Rows are points. Each copy is the shape, with its points in the same order, stretched, turned, moved and blurred by noise. Say if it was mirrored as well.

Shape:
[[  1  12  46]
 [  7  -6  53]
 [ 11 -72 -19]
 [-25  15 -11]
 [-24  35   2]
 [-38  49  18]
 [ 17  22 -11]
 [ -1  15  50]
 [ 43  30 -38]]
Copy 1 (9 x 3):
[[ 12 -45 -24]
 [ 13 -55 -11]
 [-38   1  74]
 [-23  16  -6]
 [-11  17 -29]
 [ -7   8 -50]
 [ 28  18  -2]
 [  7 -41 -21]
 [ 46  45  13]]
Copy 1 is: mirrored
Copy 2 (9 x 3):
[[ -4  40 -13]
 [-25  31 -38]
 [-42 -77 -42]
 [-31  -5  20]
 [-18  23  35]
 [-17  44  41]
 [ -4  -4  18]
 [ -9  41 -20]
 [ 26 -24  31]]
Copy 2 is: mirrored
Copy 3, 9 rows:
[[  3 -43 -17]
 [ -2 -45  -7]
 [  6  27  39]
 [  4  12 -33]
 [  5  -5 -47]
 [ -6 -19 -62]
 [ 38   0 -25]
 [  0 -47 -23]
 [ 73  20 -24]]
Copy 3 is: mirrored
Copy 4:
[[-15 -56   4]
 [  1 -66   5]
 [ 76 -18   5]
 [-16  16  12]
 [-22   8   9]
 [-53  -3  24]
 [ -4   2 -19]
 [-22 -57   3]
 [ -3  27 -51]]
Copy 4 is: mirrored

Shape, 12 rows:
[[-27 -35 -37  22  13  18]
 [ 32  16  36  15  26 -29]
 [ -5  32 -39 -19 -27 -34]
 [ 33 -33  -3 -29 -10  36]
 [-50   1  23  25 -42   6]
 [ 18 -42 -24  23   0 -30]
 [-18 -29 -25  21  34 -30]
 [-46  38  -5  -4  18   3]
 [-23  31 -16  22  21   6]
 [-53 -30 -39 -14  22  38]
 [ -2  24  35 -24  15 -37]
 [  8 -39 -26  31  17 -29]]
Copy 1, 12 rows:
[[ 13  19   6  31  27  53]
 [ 40 -29  -1 -43 -12 -32]
 [  0  16 -58  21 -46  -5]
 [-54  -7 -16 -16  49   4]
 [-14  28  46   8 -48  32]
 [ 14 -47  -6  10   1  41]
 [ 36 -20  -3  38   7  19]
 [ 28  47  -3  15 -14 -11]
 [ 37  43 -10  -3  -5   5]
 [ -2  37  12  67  38  29]
 [ 13 -14  -4  -9 -32 -49]
 [ 36 -41  -9  17  10  41]]
Copy 1 is: only turned
Copy 2, 12 rows:
[[ 34 -51  -6  14 -13  29]
 [ 12  74 -26  15 -12 -73]
 [ 15  53  43 -41 -38  19]
 [ 34 -31  -6 -73  41 -35]
 [-50   1  52  10  -3  -8]
 [ 68  -1  17  -2 -28 -35]
 [ 41 -10 -21  28 -58  -4]
 [-37  23 -16  16 -34  33]
 [ -6  31 -15  32 -10  32]
 [  2 -80 -28 -14 -21  55]
 [-23  62 -17 -17 -47 -58]
 [ 65  -4  -1  18 -35 -24]]
Copy 2 is: only turned

Shape:
[[ 13  -5 -21  17  15  11 -39 -13  34]
 [-41  10 -24 -32 -33 -24   3 -24 -72]
 [-40 -31  35  43  30  11  13  63 -19]
 [-13  17  32  49  69  -8  42  22 -13]
 [ 27  37 -14  -3 -28  -2 -35  21   5]
 [-63  28  -5 -36 -49  15  21 -34 -27]
 [-46 -33 -26 -12 -38 -40  47 -28 -24]
 [ 17  12  11 -28  28  16  -6  35  29]
 [-28  38 -36 -44 -19   5 -10 -29 -45]
 [ 14 -36   2  15  43  11   0  21  12]
 [ 31 -24   9  39  39  44  25  11 -21]
 [ 33 -23  15 -22  30  -3 -30  -8   0]
 [ 55 -38  -4   3  17  14   6  35  35]
 [-36  16 -72 -46  -3   6 -11 -18 -35]
 [ 20 -38  17   0  13  21 -35   9  30]]
Copy 1 (15 x 9):
[[-12  -8 -26 -17 -46 -26   4  -3 -15]
 [-24 -22  -2 -61  39  37 -58 -31  27]
 [ 21 -36 -26 -23  43  26  57  49 -19]
 [ -7  30 -20  26  45  32  54  40   7]
 [  8 -34  -2  23 -17  -9 -31 -33 -20]
 [-35 -27 -21 -33 -20  77 -50 -24  13]
 [  2 -20 -17 -71  -2  51   9 -35  28]
 [ 13 -10   5  25 -48   4   6  28   5]
 [-20   3 -15 -26  -9  30 -78 -13  28]
 [  3   6  -6 -11 -21 -10  40  38 -20]
 [ 20  36  16 -26   7  17  42  24 -59]
 [-27   0  25 -18 -23 -26  -6  24  -4]
 [ 33   4  19 -10 -52 -27  50   9 -43]
 [  8   5 -41 -53 -11  11 -72 -20  37]
 [ -4 -24   2 -22 -45 -24  29  20 -25]]
Copy 1 is: mirrored
Copy 2:
[[ -1 -29  -9   6  21   4 -29 -35  22]
 [-19  17   3 -64  -9 -62  35  56   6]
 [ 27 -10  60 -29  -9  35  10  44 -53]
 [ 61   9  34 -69  31  17  34   2 -57]
 [  4 -29 -21  12  13  -6  19  35  50]
 [-54   7  15 -60 -20 -23  66  35  40]
 [-55 -17  29 -28  20 -49  36  35 -21]
 [  2   7 -17  10   8  59  17   2   8]
 [-20  12 -29 -67 -17 -47  42  21  34]
 [ 20  -5   9  13   9  28 -14 -20 -40]
 [ 61   0  20  18 -19   3  30 -33 -41]
 [ 18  35  -4  25  19  20 -22 -17 -14]
 [ 12 -21  -6  74  11  34  10 -17 -15]
 [-30 -17 -46 -70 -17 -49  18   5   9]
 [ -4   2  17  48   6  42 -29 -22   2]]
Copy 2 is: mirrored
Copy 3:
[[-29  -8 -54  -4  39  32  -6  23 -21]
 [ 30 -17  33   7 -16  21 -64 -75  29]
 [-30  18  28  30  22 -79  -2  -5 -57]
 [-42   7   6 -41  52 -61  24  11 -31]
 [ -5  23 -39 -18 -16  24 -48  21  -1]
 [ -9 -33  37  37 -19   4 -67 -35  62]
 [ 47 -65   1  37  -8 -26 -30 -49  36]
 [-15   9   2 -28  -2   3  13  59  -7]
 [  0 -12  21  -7 -20  51 -46 -42  35]
 [-13  10 -15  -2  33 -16  35  21 -39]
 [-38  58 -20  17  40 -22  46  -8 -21]
 [ 12  13  -6 -26  41  34  -6  21 -23]
 [  6  22 -43   7   9  -8  45  45 -21]
 [  3 -37  14  -9 -28  57  -7 -47  22]
 [-15  16 -28  17  38  12  -6  38 -34]]
Copy 3 is: only turned
Copy 4:
[[ 34 -37   2   1 -29  15 -12 -35  -2]
 [ -8  16 -57 -13   9 -54   7  16  65]
 [ 35 -28  -6 -33  82  59  -7  33  -4]
 [ 51 -37  20 -43  80   8  45  -3 -35]
 [ 24  27 -23  16  10 -31 -30 -39 -17]
 [-47  42 -43 -28  -9 -24  32 -25  44]
 [ 19  44 -32 -23 -29 -20  55  23  75]
 [ 13  -4  34  33  39   4 -21 -22  -9]
 [-15  -1 -40  -7  -4 -59  -5 -36  48]
 [ 49 -45  30  -8  23  22 -17  11   8]
 [ 40 -39  40 -70  27  -1 -16  11 -16]
 [ 22 -29  27  21   3 -18 -23  25   0]
 [ 52   8  47   7  -6  11 -31  12  -2]
 [  8 -16 -37  -2 -11 -43 -15 -42  92]
 [ 19 -31  21  16 -15  21 -28  14  -2]]
Copy 4 is: only turned
